Rows are points. Each copy is the shape, with its points in the same order, turned, moved and blurred by noise. Say if it was mirrored as well.

Shape (6 x 2):
[[ 21  35]
 [-18 -36]
 [ 30 -10]
 [ 10   2]
 [-26  46]
 [ 23 -30]]
Copy 1 (6 x 2):
[[ 39   7]
 [-35 -23]
 [ 17 -34]
 [  7  -6]
 [  6  44]
 [ -2 -49]]
Copy 1 is: only turned
Copy 2 (6 x 2):
[[ 44  13]
 [-39  18]
 [  7 -15]
 [  8   9]
 [ 33  60]
 [-13 -17]]
Copy 2 is: only turned
Copy 3 (6 x 2):
[[ 11  31]
 [-48 -26]
 [  6 -13]
 [-11   3]
 [-35  53]
 [ -6 -31]]
Copy 3 is: only turned

Shape (9 x 3):
[[ 31  12  30]
 [-32  28  24]
 [  5 -48  49]
 [ 41  -1  -8]
 [  7  32  43]
 [  2  -1   6]
 [ -6  -5 -15]
 [  5  27 -57]
 [-33  23  17]]
Copy 1 (9 x 3):
[[  2  28  32]
 [-48  19 -12]
 [-28 -29  60]
 [ 33  12  16]
 [-30  42  25]
 [  0   0   6]
 [  3 -11  -8]
 [ 37  12 -50]
 [-40  18 -20]]
Copy 1 is: only turned
Copy 2 (9 x 3):
[[ 19 -18  38]
 [ 35  38   7]
 [ 38 -45 -21]
 [-23 -20  28]
 [ 40   8  39]
 [  4   2   5]
 [-14  12  -7]
 [-54  38  17]
 [ 29  37   0]]
Copy 2 is: mirrored

Shape (10 x 4):
[[-20  -9   2  13]
 [ -6 -22 -14  14]
 [  4 -30  30  15]
 [ -2 -25   0 -60]
 [ 22  58   1 -19]
 [-16 -16  -3  21]
 [-16  48 -18  26]
 [  8  26 -25 -44]
 [  6 -22   4   7]
 [ 11 -20   4  11]]
Copy 1 (10 x 4):
[[-22  -5  10  12]
 [ -7 -26   3  13]
 [  1  -8  42   6]
 [-19 -38   5 -57]
 [  6  40 -39 -30]
 [-17 -13  11  20]
 [-18  27 -42  25]
 [-11 -10 -43 -44]
 [  3 -17  16  -1]
 [  9 -16  17   6]]
Copy 1 is: only turned
Copy 2 (10 x 4):
[[  9 -12 -21  16]
 [ -4 -33 -20   0]
 [ 34 -37  -3  10]
 [ 30  13  -6 -51]
 [-12  39  48   8]
 [ -2 -26 -23  19]
 [-35  18   0  45]
 [-17  35   8 -26]
 [ 11 -35  -7   2]
 [  1 -31   8  -6]]
Copy 2 is: mirrored

Shape (14 x 8):
[[-22  21 -33  36 -40 -17 -26 -19]
 [ 35  27 -38  -9  15   4 -29  21]
 [ -8  25 -32 -12  16  -8 -25  22]
 [ 38 -13   9  -9 -49  -7 -19  -8]
 [ 30  19  -8 -15  -8 -24  15   7]
 [-22  19  26 -19  17  19  41  -1]
 [ 16  22  33   9  -6   1  35 -16]
 [-19 -26  -1  24  -8  14  -3   7]
 [-32   5  -6 -27  13  -9  16  -2]
 [  8  -4   5  15 -24  50 -21  16]
 [ 19 -34 -15  13 -15  28  28   9]
 [ 43  22  30  16   0  -7   6   1]
 [  1  31  -3  23  12 -19  23  40]
 [-21  -4 -32  -7   6  36  -8  45]]
Copy 1 (14 x 8):
[[-35  40   6  28   4  -8 -33   0]
 [ 38   6  37 -15   3 -29 -43   3]
 [ 18  22  14 -29  11 -27 -21  16]
 [ 10 -10  15  21 -44  25 -19 -18]
 [ 24   2   8   1 -34 -35  -3 -18]
 [ 12  12   0 -33  10 -19  46 -51]
 [ 12   6  16  17 -14 -20  36 -55]
 [-28 -19   8  -5  21   8   4 -12]
 [  9  15 -23 -33   8 -19  16 -14]
 [-15  -8  48 -15   9  27 -15 -31]
 [-17 -47  12  -9  -2  -9 -13 -45]
 [ 30  -5  40  27 -16 -17  20 -28]
 [ -5   3  34  -9  -2 -57  22  -2]
 [-15  -8  26 -60  22 -11 -19  -7]]
Copy 1 is: mirrored
Copy 2 (14 x 8):
[[-35   8 -51   8 -48 -10 -27 -18]
 [ 16   5 -53 -39  17 -26  -1 -12]
 [-22  18 -39 -32  18 -12  -4 -11]
 [ 17 -19 -11 -25 -58  -9  13  -3]
 [-12  -8 -21 -22  -8 -42  10  24]
 [-21   3  34 -10  15  -4 -29  33]
 [  9   0  20   5 -18 -21 -14  44]
 [-12 -10 -11  17  -5  26  -3 -13]
 [-45   4  14 -17  14 -14 -11  -1]
 [ 25 -14 -19 -15 -15  38 -18   1]
 [  7 -53 -14  13   0  12   7  11]
 [ 34  14  -5   5 -18 -28   3  30]
 [-17  22 -32  12  16 -11  10  37]
 [-21 -12 -34 -29  32  35  -9  -7]]
Copy 2 is: mirrored

Shape (15 x 9):
[[-29  11  27  10  22  -4  20  -6  -6]
 [-22  -3 -28 -31 -14  13  -4  35  -1]
 [ 17   6 -45 -31  -1  -6 -12  21   9]
 [-18 -10 -56 -26 -31 -22  12  25   8]
 [-10  25  21  -7  21   4   4 -31  23]
 [ 53 -38  14  39 -34   7  14  -9   1]
 [-22  21   8  37  16  16  27  -4  22]
 [  0   1 -26  -3  -8   4 -15  15 -15]
 [-11  12  14   1  33   2  19 -17  32]
 [-18  28 -27 -21 -16   7  -8 -10  11]
 [ -9  -7  -3 -27  -2  25   2  -6   6]
 [-14  20  43  21  -3 -10  26   6   2]
 [ 16 -24  -7   0 -37   4 -27  26  20]
 [-30   8   6  10  12  -4  -3 -25   9]
 [-11  27  20  13  -4  10  25  -8   3]]
Copy 1 (15 x 9):
[[-20 -15  21   7  17  49  26  -3  -5]
 [  0  -3  19  10  15 -37   7 -20  18]
 [ 10  -5 -20  10  37 -34 -12 -22  21]
 [-24 -11 -18  27   8 -59   6  -7   7]
 [-12   5  -6 -14  27  55  16 -18  25]
 [ 36   0 -29   6 -53  31 -28  33  -1]
 [-17  14   7  39   2  56  20 -16   8]
 [  8   9  -1   4   9 -14  -3 -17  -8]
 [-18 -14  -7  14  20  50  11 -16  30]
 [-15  22 -13  -3  15  -6  22 -34  19]
 [ 11 -11   7 -10   1   5   9 -29  25]
 [-13  12  13   6   8  46  29  29   0]
 [  8  23  -1  -3 -10 -23 -36   9  14]
 [-30   0   0  -2  11  40   8 -25  -2]
 [ -2  19   2  14   3  39  35  -1  10]]
Copy 1 is: mirrored
Copy 2 (15 x 9):
[[ -8  29  24   6  -8 -21  16  14 -11]
 [ -8 -19 -21 -25 -35  11   7  26  23]
 [ 11 -25 -32 -37   4  17  11   3  16]
 [ 23 -29 -32 -30 -30  -7  35  14  41]
 [ -8  45   7  -8  16 -13   1  -9  -2]
 [ 37 -28  31  49  14  28   2 -33  19]
 [ 11  55  15  18  -9  13  28   8  -4]
 [  8 -22 -18  -9 -17  10   4   7  -5]
 [-13  44   8   3  20  -4  26   2   8]
 [  9  16 -19 -39 -22   0  -2  -8  12]
 [-22   0  -1 -10 -11   4   1 -10  17]
 [ 17  30  43   9  -7 -11   4  25   6]
 [ 20 -26 -19  15  -2  20 -22  11  37]
 [  2  35  -5  10 -11 -26  10  -5  -4]
 [ 10  34  34  -6 -14   4   8   0   0]]
Copy 2 is: only turned
Copy 3 (15 x 9):
[[-25  31  -1  27   4  -1  11   1 -15]
 [-20 -26 -29 -19  14   3 -19  36 -13]
 [ -7 -28 -41 -31  30  -1 -12   3  12]
 [-30 -47 -60  -2  13 -20 -20  21   2]
 [-24  34   1  -8 -12   4   4 -27   0]
 [ 52 -28 -27  39 -30  12  20 -19  29]
 [-30  35 -14  32 -11  28  -3   0  14]
 [ 10 -10 -26  -2  20  -3 -23  16   4]
 [-35  25  -9   5  -1  21  13 -29   0]
 [-22   5 -33 -29  -7 -14 -28   5   4]
 [ -3  -4 -21 -19 -12  12  -3  -1 -23]
 [-19  23   7  33 -15  -6  29  13  13]
 [ 15 -53  -2  -3  -8   5 -14  11  23]
 [-23  21  -2  17  -3  -4 -17 -19  -7]
 [-17  32 -16  16 -21   3  12   9  10]]
Copy 3 is: only turned
Copy 4 (15 x 9):
[[-19   9  39 -20   5 -15  -2   9  -6]
 [ -2  11 -38 -28 -15   6 -21  33  22]
 [ 38   2 -40 -28   6   8   1  16  32]
 [ 11 -10 -45 -17 -19 -26 -11  33  52]
 [  9  33  35 -17   9  -6   1 -22  10]
 [ 22 -51  -7  41 -17  -7  11 -18 -26]
 [  2  16  49  15  -6   2   5  21  12]
 [ 12   4 -31  -6   8  -2  -3  28   5]
 [  8  11  46 -15   5   5  -5 -11  22]
 [ 13  40 -21  -9  -7 -13   2   8  29]
 [ -7  16 -14 -12  -3  10 -13 -13  13]
 [ -4   3  41 -11 -27 -20   1  13 -21]
 [ 39 -15 -34   9 -21  -3 -35  12  -5]
 [ -1  22  24   0  16 -23 -12   1   9]
 [ -4  20  27  -4 -21  -7  16   7  -4]]
Copy 4 is: only turned

Shape (16 x 11):
[[ 15  10 -24  -2 -12   3 -12  12  -4  -3  29]
 [  8  10  -2  14  11   1  11  -6   5 -13  31]
 [  1  10  19 -15  12  -6  14   0   2   5  11]
 [ 13   9   4 -15 -30 -25  11 -11   6  -6   6]
 [ 29 -15   8  17  33   9 -15   8 -11   7  -5]
 [ 16  31  11   2  11  12 -11 -10  -8  24   7]
 [  5  21 -29   7  31   4   3  -3 -24 -15  17]
 [ -5  -9  12  -2  16  -2 -37  -8 -17   4   5]
 [ -5  -2  14 -15  19  -8  20 -16 -12  -1  30]
 [-11 -21 -30  -8  15   8   2   8   4   3  20]
 [  3  -1  11  16   4 -29   5   7  16  31 -22]
 [ 26 -20  35   3 -12 -15  11 -18  -6  23   5]
 [ -6  18 -10  12  -9  23  20  17 -15 -21   6]
 [-14 -11  -5   2 -10   9   2  -5   9   5  -8]
 [  2 -14   0   3   7  -5  -9   7 -13 -20   9]
 [  6  13 -16 -33   8 -20 -32  -8  18 -25 -26]]
Copy 1 (16 x 11):
[[  7 -25 -25  21  -1  28 -14  -3   6   3  -9]
 [ -3  -9 -12   5  -3  30   5  -5  24   9  22]
 [-26  -5   2   2  -3   2   3 -13  16  19   4]
 [ 11 -10   4  13 -18 -11  -6  -9  32   6 -14]
 [-13 -12 -11  -8  39   3 -24   1  -6   5  32]
 [-17   9 -31   1   5   4 -23   1   7  33   5]
 [  6   4 -29  18  22  34  11 -25  -2  13  17]
 [-18   7  -2  18   4   4 -35 -11 -18  -2  20]
 [-20  -8  -1   0 -17  10   6 -35  12  15  22]
 [-13 -18 -12  -5   4  33   4 -19 -10 -23  -3]
 [-21   5 -14  -4  11 -33   3  18  17 -16   2]
 [ -5 -19   1 -18 -15 -33 -24  -3  19   9  23]
 [ 16  -8   0   6   3  31  21  10  -9  24  -1]
 [ -3   5   4 -12  -6   9  -5   6  -5 -11  -8]
 [  2 -13  10  16   9  14  -8  -8  -6  -4  18]
 [ -3  22  15  30  29   7 -25 -21  20 -14 -29]]
Copy 1 is: mirrored
Copy 2 (16 x 11):
[[ 27  -9 -13   0  -1  -7  13  33  17  -3  -4]
 [ 15   0  -3  22  -5  -5   0  -5  30   1  -5]
 [  7   0  15   6  -3  11  11  -8  -3   8   5]
 [ 34  -9 -16  -4 -38 -10  16  -5 -14   7   5]
 [  1 -29  -7  22  38  13 -22   3   5   2  11]
 [ 20  11   3   6  17  -3 -14  13   2  36   8]
 [  9   4 -19   9  32  -4   9   0  17  -5 -24]
 [-17 -15 -10  -1  24 -14  -5   8   1   7  28]
 [ -4  12  -2  12  -2  10  24 -15  12  -1  12]
 [-16 -13 -13   7  -6  16  11  28  17 -17 -11]
 [ -5 -21   7  30 -13  -2 -15  12 -29  17  -5]
 [ 12 -14 -10  24 -21  21 -13 -11 -19  19  37]
 [ 27  15  -8  -6   5   2 -17   7  10 -29 -21]
 [ -7  -4  -6  -3 -17   2 -21  18   2  -8   1]
 [  4 -22 -12   3   9   0  -1   0   6 -25  13]
 [-10 -43  -1 -36  -4 -24  19  -2 -10  15 -22]]
Copy 2 is: only turned
Copy 3 (16 x 11):
[[ 11   2 -17  -4   8   9   5   4  -2  43  20]
 [  7  -1  -7  -6  26  21  17 -10 -24  10  13]
 [ -4  12   4 -20   8   3  16   5 -14 -11   8]
 [  0  -1  -8 -18  -8 -11  10 -23  18  -5  26]
 [ 16 -11   7  21  31   6  12  25  -7   4 -18]
 [ 12  30  16  -6  19  -2  14  -1   1  16 -10]
 [-16   3 -23  -3  32  17  27   0 -17  31 -16]
 [-10  17   3  28  17 -27   9  20 -17   5   2]
 [-20  -4  11 -20  19  -4  17  -4 -31  -2  17]
 [ -2 -11 -17  -8  -3   4  -9  10 -38  27  -3]
 [ 34  -8  -3   3  -9 -25  27  -7  -2 -18 -15]
 [  7 -18  34   1   8 -18  14  -6  11 -13  17]
 [-11  11 -15  -5 -13  38  19  -2  -9  14  -4]
 [  3   4  -6   6 -17  -3  -8 -12 -16   5  -7]
 [-10 -11 -18  17   8   9  11  12 -12   6   9]
 [ -6  19 -56   1  20 -28 -16   3  12 -10  -5]]
Copy 3 is: mirrored
Copy 4 (16 x 11):
[[ 19  -1 -31  13  10  -3   0  24  -9 -13  12]
 [ 21  -5 -25  29  -3   6   3  -8  19 -11  13]
 [  7  -2  11  18  18  -8   7  -2  25  -4   7]
 [ -6   2 -26  -4   9 -27  20  16  25 -15  -7]
 [ 34   9  -4  -3   8  14   8 -27 -18  12   3]
 [ 29  26  -6  15  13  -8  -4   7  15  20   3]
 [ 20   7 -28  50  27  21  -1  -4  -4  -7   7]
 [ 14  15  -2   3  23 -20 -13 -22 -16  -4  13]
 [ -1  10  -1  29   9  -7  14 -15  23 -13  31]
 [ -6 -15  -8   6  15  24  -7   8 -11 -10  31]
 [ -3 -20  -8 -12  15 -15  12  -8  10  34 -14]
 [  7  17  -7 -18 -12 -22  32 -15  19   7  13]
 [  1   3  -7  38 -15  14  -1  16  -3 -14 -17]
 [-15   0  -7  -6   1   5 -13   5   5   0  -3]
 [  7  -4  -9  11   7  -6   3 -16 -18 -23   6]
 [  8  -4 -19 -11  60  -9 -15  -2   8 -28 -27]]
Copy 4 is: only turned

Shape (18 x 12):
[[ -6 -26 -32   7 -12  19  20  26  12  28  12  -1]
 [-10   3  -7  20   1   5  -5  26   6 -21  -3 -35]
 [ 22 -12  -5 -11 -17 -10  39   2  -4  -6   5  26]
 [ -9 -11 -25  19  17  14  26 -16  15 -33  -6   5]
 [-16 -49  24   8 -15   2  19   3  11  -9  10   3]
 [-16 -19 -13   5 -18  14   3  21   7  33 -27  21]
 [ 13 -34   9 -20  14   3  29   5 -22   1 -20  -7]
 [-30 -12  10  15  -5   0  16 -19  28  -4   7  13]
 [  7 -19  -2 -25  -1 -24   8   4   4   4  12   3]
 [-17 -20   7  -1  23  33  -2   4   4  -1  -3  -3]
 [  9 -16 -25  -7   7  -4   0 -19 -16  13   3  -8]
 [  5   4 -11  -1  -5  -4   4 -12  -7 -27  -5  -3]
 [ 30 -28   3  -2  -7  -8  33   3  19  20 -28   2]
 [ -3  -7 -16  14  13 -16 -24 -18  -9 -11   5  19]
 [ 30   9   4   6  -8   2  -6  14  18   6 -17  21]
 [-19   3   7  13 -21   7  16  -8 -25   0  -5  21]
 [ 10  17  12  -1  -7 -19  25  16 -15  -1  12  26]
 [ 10 -17  24  -1   4   1   5   8 -10   4  -3  21]]
Copy 1 (18 x 12):
[[ 34 -11   3  -1  -3 -27  20  -1   4 -23   2  36]
 [  6  -7  27  24  11  11  18  29  -6 -20 -20   0]
 [  5  10  24 -11 -19 -31  14 -28   6  18 -16   1]
 [-19 -11  30  -9  23 -16  21 -10 -34 -14  -7   4]
 [  2  -1   7  19  13 -29  41 -12  17   3  18 -14]
 [ 25 -29  -7   7  -6 -14 -14 -11  10  -6  17  16]
 [ 13  11 -12 -16   6 -29  13  11  -5  23 -12 -21]
 [-23  -1  12  22  16 -16  15 -31   3 -20  12   2]
 [  4  37  17  -1  -4 -21   6  -1  16   7   1   5]
 [-16 -11 -15  -3  17  -4  21  17  -2  -7   8   8]
 [ 15  31   0 -14   1   3   7  -4 -20  -4   2   8]
 [-11  13  28   1  -9   5  10  -2 -19   0 -10  -8]
 [ 27  -1   7 -26   7 -29  -2 -21  21  -5 -13 -21]
 [ -8  21  23   3  14  24   2 -14 -16  12  15  15]
 [  2 -13  23 -17  -8  14  -9 -11  29   1 -13   1]
 [ -6  -8  -3  25 -19  -2  11 -29 -15  14  -6   1]
 [ -7  13  17  14 -15  -9   4 -22  16  26 -34  13]
 [ -2   1  -2  -1   2  -3  14  -9  21  26  -3  -2]]
Copy 1 is: only turned
Copy 2 (18 x 12):
[[ -7 -19  -3 -27  17 -22  -7 -20  22 -21  32  -3]
 [  0   1 -33 -29   2  27 -10  -5  -4 -24  -3   2]
 [-31   8   9  -5  11 -28  10  15  10   2  11  36]
 [ 29  -1  -3 -26  23   1  19  -6 -15  -6   8  33]
 [  7  24  28 -26  -8 -14 -14  -8  22 -24   1  23]
 [-14  -7  13   9  28   1  -8 -36  32  -4  12  -5]
 [-11  16   2 -25  27 -35  -8   6  18   9 -29   6]
 [ 17  19  31  -3  -6   3  -1 -18 -10 -14  18  16]
 [-21  13   2 -18  -8 -18 -20   7   6  20  12  10]
 [ 28  -6  13 -20  12   1 -13   3  14  -2 -11  -9]
 [  9   0 -25  -6  -1 -32  -2  -3   2  19   4   2]
 [  2   7 -19 -10  -4   3  13   6 -10   9  -7  23]
 [-17  40   0  -6  39 -25   1  -1  22  -4  10   5]
 [ 25  -2 -18  11  -5   1 -15  -2  -2  22   5  27]
 [-20  16  -6  18  24  16   2  20  21   0  16   8]
 [ -9 -12  12  17  -3 -10   3 -12  -4 -12 -19  19]
 [-35  -3   6  13   8 -11 -13  18 -14  -4   1  22]
 [ -5  10  12   8  15  -8 -19  13  18  -1 -10  12]]
Copy 2 is: only turned
Copy 3 (18 x 12):
[[  9 -11  26  -5 -17 -43   3  28  18  -7  15  -1]
 [ -8 -13  -5  17 -11 -32  -9 -14 -11  -8 -22  -9]
 [ 27  20  35   0 -38  14   9  -2  12  -3  14  -9]
 [ -1 -40  15  26 -36   8 -10   2  -7  14   7   6]
 [ 23 -17  51   3   6  -8   8  -2  12  16 -20   7]
 [  6   0   0 -17 -23 -14  24  38  26   0 -14  12]
 [ 36 -16  22  25 -12  14  30   4  21 -10  -2 -29]
 [ -1 -14  34   5   2   5   2  -1   1  21  -4  31]
 [ 10  15  26   5   5  13  -3   0  18 -14   9 -13]
 [  5 -51   2  -5   1  -3   9  -6  15  -1  -2  -4]
 [ 19 -10  -3   9   4  13  -7  20  -3  -2  16 -22]
 [ 13  -6   7  12 -15  13 -10  -9 -16  -2  -2 -10]
 [  5  17  22  11 -24   2  25  15  29  23   0 -27]
 [ 20  -9 -13   6   1  28 -29   2   3   6  -1  15]
 [  0  14  -6 -22 -29   7  -2 -12  21  15  -6 -15]
 [ 29   0   4 -13 -20   6  24   0 -20   7   0  24]
 [ 27  29   6  -4 -27   3  11 -35   7  -3   9  14]
 [ 26  -3   8  -9  -9  10  15 -13  27  10  -8  -7]]
Copy 3 is: mirrored
Copy 4 (18 x 12):
[[ 12 -14 -27  -3  19  27  37  15  -4  23 -18  -8]
 [ 13  -4  -2   6 -34  17  -7  16 -31  18 -15  10]
 [ -1 -14 -15 -39  36  -9  20 -16 -13  -6   4  24]
 [  7 -15   1   3   9  13  17 -21 -60   4   3  -9]
 [-28  -2 -21 -14 -14  27  31 -19  -8 -10   2   9]
 [  7  17 -25   8  26  27  17   0  12   1 -41   3]
 [-31 -24  24 -11  19  17   3   4   2  -5  -3  11]
 [  4  18 -14   1 -15   3  32 -23 -26 -15  -1 -11]
 [-15  -9 -11 -25   6 -16   6   2   6   8   5  -6]
 [ -1   9  17  11   0  41   9  -9 -13  11   7 -12]
 [ -4 -25 -10  18  17 -12   2  -2  -1  11  10 -11]
 [ 11 -12  -2   0  -2  -9 -13 -18 -22   5   6   9]
 [ -6 -11 -10 -21  33  11   8  14  -8 -36 -13   2]
 [ -8  11 -21  24   8 -11 -17 -18 -22  18  19  -2]
 [ 31  13 -15 -15  24   9 -17   8  -5 -13   6  13]
 [  0  10  -3  14  10  -2  25 -31  -3   5  -8  32]
 [  8  20   0 -21  22 -22  15  -2  -5   9  11  36]
 [-16  13  -3 -10  15  12   1  -5   0  -6  15  21]]
Copy 4 is: only turned
